Rows are points. A path goes straight from each point to the next, and from the last back to the first. The post is the endless flat space through its rows: a point in 2 columns, a line in 3, a plane in 4, and so on, so that a path can go around it. Count how often the path circles the post. Going back the other way cancels.

Post (2 x 3)
[[ 8.3 17.3 31.2]
 [-6.2  4.1 -4.1]]
Path (21 x 3)
[[ -0.3   4.7  29.0]
 [-11.1  -1.4  20.8]
 [ 13.2   9.3  33.4]
 [  0.1   9.2 -11.0]
 [ 13.0  -3.1  -6.0]
 [-13.5 -22.3 -10.0]
 [-17.2   3.6  16.1]
 [-17.0  33.2  -5.1]
 [ 22.2  25.2  17.1]
 [  3.4  -1.3  12.6]
 [ -9.8  -5.2  15.0]
 [ -3.6  47.2  37.1]
 [ 23.8  38.6  45.6]
 [  8.9   8.0   6.9]
 [  6.8 -16.4  27.5]
 [ 26.9   1.1  54.5]
 [ 22.2  23.3  10.6]
 [ -1.8  25.6   6.6]
 [ -3.7  41.0  52.1]
 [ 10.6  26.3  -9.4]
 [ 13.1 -19.6  -0.5]]
Times around: 2

Post (7 x 8)
[[ -0.1 -29.9 -41.6  31.6   9.1  19.3  23.6  -7.7]
 [  1.1  -4.5  22.2   0.9   1.2  -3.5 -34.4  44.1]
 [ -8.3  10.3  16.4  -7.3   5.9  -5.9 -15.4  -8.6]
 [ -0.4  21.9  22.3   2.1  -8.9   7.3 -36.9  12.6]
 [-22.8 -14.5 -26.0  15.1 -28.0 -34.1 -13.8  -6.1]
 [-16.6 -19.5   3.9  25.8 -16.0  -1.4  18.8   4.1]
 [ 26.6  -0.1  23.0   9.3  -6.5  -7.6  -1.1  15.5]]
Path (27 x 8)
[[ -2.6 -26.6  -9.0   6.8  23.9   5.2  -8.8   0.2]
 [ -7.0 -26.6  -1.5 -14.3 -18.6  -0.9 -28.7  26.3]
 [  1.2  -9.3 -33.3 -13.7  -3.3   2.5 -80.3 -13.5]
 [ 40.3 -26.7 -15.0  35.2  -6.4 -10.9   8.7   1.2]
 [ 13.6  13.3  -3.0  22.8  10.6  28.3  -5.3  -7.2]
 [-31.1  39.4  20.3   6.8 -34.4 -25.2  13.3 -16.2]
 [ 33.2  18.3 -30.0  -3.7 -28.8 -21.2 -30.6   9.5]
 [-14.3 -40.2   0.5  -1.0 -19.5   6.2  -0.6  20.8]
 [ 18.2 -40.3   6.3  11.7   8.5  -6.7 -22.4  20.0]
 [  8.4 -11.1  -7.2   6.7 -41.5 -17.5 -27.0  -1.6]
 [-11.7  -7.3  12.9   7.9 -16.6 -10.6  16.0   5.0]
 [-37.7  30.6  12.1  13.7 -15.9 -14.0 -13.6  15.8]
 [ 23.7  38.3 -21.9  24.7   5.5   6.7  -1.9 -35.8]
 [ 11.2   3.5  20.9  -3.4   4.9   4.9  -1.2  34.2]
 [-31.8  -7.4 -21.1 -32.8  21.0  -3.9 -53.0  -1.7]
 [ 11.2   1.7  31.2   0.1 -27.9   6.3 -40.2  -9.4]
 [ -3.2  -9.5   6.5  38.8  20.3  21.7 -12.3  -4.7]
 [  1.3  -2.8 -17.0  39.9 -12.6   1.5 -23.2 -28.6]
 [ 13.1  11.5 -28.7   0.4  23.8  -5.2 -41.6   0.7]
 [-24.9  19.8  28.1  13.8   7.0  30.9  17.2  34.0]
 [-22.4  -2.2   5.1  -0.5  -6.2  28.9  -3.9   8.3]
 [  3.0 -30.3  29.7  17.1 -20.2  22.1  -1.0  10.5]
 [ 25.8 -17.8  16.5  -8.6  -7.1  -8.9 -80.1  35.2]
 [-17.3 -15.2  24.5   2.9 -18.5   9.2  -7.1   5.4]
 [-13.1  12.1  17.3   6.0  15.5  69.3  37.9   9.0]
 [ -0.3  12.6   5.7  20.0  -3.5  -5.8  26.3  21.8]
 [ 16.1  -4.9  -2.9  29.5  -8.5 -12.9 -22.2  17.9]]
Times around: 1

Post (10 x 11)
[[ 20.1  21.7  18.1   4.2 -17.3  11.7  -3.7   6.5   1.4   2.8 -20.7]
 [ 24.5  -0.5  -8.9   5.0  34.7  12.7  11.4  12.8 -28.7   5.3   5.1]
 [-18.5  20.5   7.1  15.9   0.8   5.3 -34.1  -6.0  -6.1  -0.1 -34.1]
 [-22.0  28.5 -13.7  -6.2  13.2 -14.7  27.9  13.9  39.8  -7.7 -13.0]
 [-24.7   2.7  15.8 -13.2   3.9  -2.5   9.5  -0.8  -9.2  13.2  29.6]
 [ 24.8  18.5  -8.3  -4.3 -11.8  -2.8   6.7  15.0  16.0  35.8  -1.7]
 [-61.7  -9.5 -24.1 -37.8   8.3   8.4 -25.7 -27.1  17.3 -25.0  14.7]
 [ 15.8  27.7 -10.1   0.0  -6.1   0.3   2.6 -15.3   1.0   0.3 -17.2]
 [ -2.1 -27.3  14.6  -9.5 -10.3 -30.1  -0.9  13.0   5.3 -19.9   1.0]
 [-21.8 -16.6 -12.4  10.8   2.8  -1.2  35.0  11.5  19.7 -17.9  -0.3]]
Path (28 x 11)
[[-34.6  20.8  16.0 -23.8 -12.2  18.5 -24.7  -3.9  -5.1  13.8  15.7]
 [-19.9   6.9   3.8 -25.8 -13.6 -30.4  -5.7 -22.3 -13.9  -8.6 -11.7]
 [ 31.8   5.1   8.1 -27.1  11.6   0.4   2.6  41.8  18.1  33.6   2.6]
 [ 32.7   3.0   6.0 -13.9   3.5 -22.6 -22.7   5.2  39.2  -7.0 -21.2]
 [-17.6  27.9 -18.0   3.8   0.5  14.1 -16.9   6.3  40.0 -33.2 -21.5]
 [-20.2  -4.5 -14.3  23.0 -24.8 -24.9  -4.4   8.9   0.5 -10.6 -15.6]
 [-35.8 -16.3  27.0 -16.5  -0.8 -16.1  15.5   0.9  -7.8 -17.7   1.6]
 [-10.1  21.3  -1.5 -23.2  19.3   7.7  -6.3  -7.2  22.2  30.6 -18.7]
 [-21.0  -1.4 -25.7  24.6  30.1  -6.1  10.1  31.1  50.4  30.8 -13.9]
 [-53.7  28.1  -1.3 -15.8 -13.1  31.9 -10.6   0.0  47.2  12.2 -35.7]
 [ -5.1 -10.5 -49.8 -25.6 -13.2  19.1   9.5  -4.1  31.0 -15.0 -12.8]
 [  5.1 -21.2  -8.9   5.7  11.0  -4.3   7.4  29.6  -4.1   0.5  13.7]
 [-30.5 -20.9 -12.0   1.1   2.7  -9.5 -35.0  13.6  20.3  -3.4  -2.7]
 [ 11.4  -9.0 -10.3 -49.1  10.2  11.2   5.0 -29.7  20.8 -26.9  11.0]
 [ 20.2  -9.6 -16.3  -5.0 -47.8 -21.6  31.1 -25.1  21.1  -7.0 -41.7]
 [-31.3  -1.7 -20.5  -0.1  -0.8 -12.7  21.9 -24.4  -0.4 -46.9 -11.9]
 [-25.6  33.2   0.8  40.6 -43.1 -14.4  -2.3   2.9  15.4  -1.7 -27.9]
 [-41.5 -17.3  -7.1  27.4  10.6 -25.6 -13.2  -0.3  20.2 -36.2 -14.8]
 [ 28.2  28.1   0.7  -5.8  10.3  16.5 -16.0 -21.1 -20.3  15.9   4.8]
 [ 42.2   1.8  -5.6   4.1  -3.4 -30.7   5.0  -2.2  -8.2  -8.9   9.7]
 [ -9.8   1.0  21.2 -43.3  34.2 -58.0  -0.3   4.6 -44.9 -31.7  35.8]
 [  1.6  43.2  -7.1 -35.1 -45.8  -8.5  -4.4 -26.4  23.5  -2.2 -24.3]
 [  3.9  -0.7 -23.0   6.4 -17.4 -27.9  45.5  -3.7  -1.5  -6.8  16.1]
 [-22.8  21.4   1.2   4.6  10.3 -15.7 -26.7  24.1  27.8 -12.6  -1.1]
 [ 42.3 -32.4  13.2  -3.9  -9.2 -12.9 -12.8  21.9   9.0 -34.1 -25.3]
 [ -4.4  -6.0 -24.4  -4.5  43.1 -15.9  76.4 -13.1  12.1 -14.8   0.5]
 [-27.0  35.8  16.4 -19.9 -13.0  39.9  15.8  13.0  11.0  19.4  -7.3]
 [-29.4 -10.7 -15.1   4.1  35.2   1.6  26.4  25.1  -8.7  -4.2  23.1]]
Times around: 1
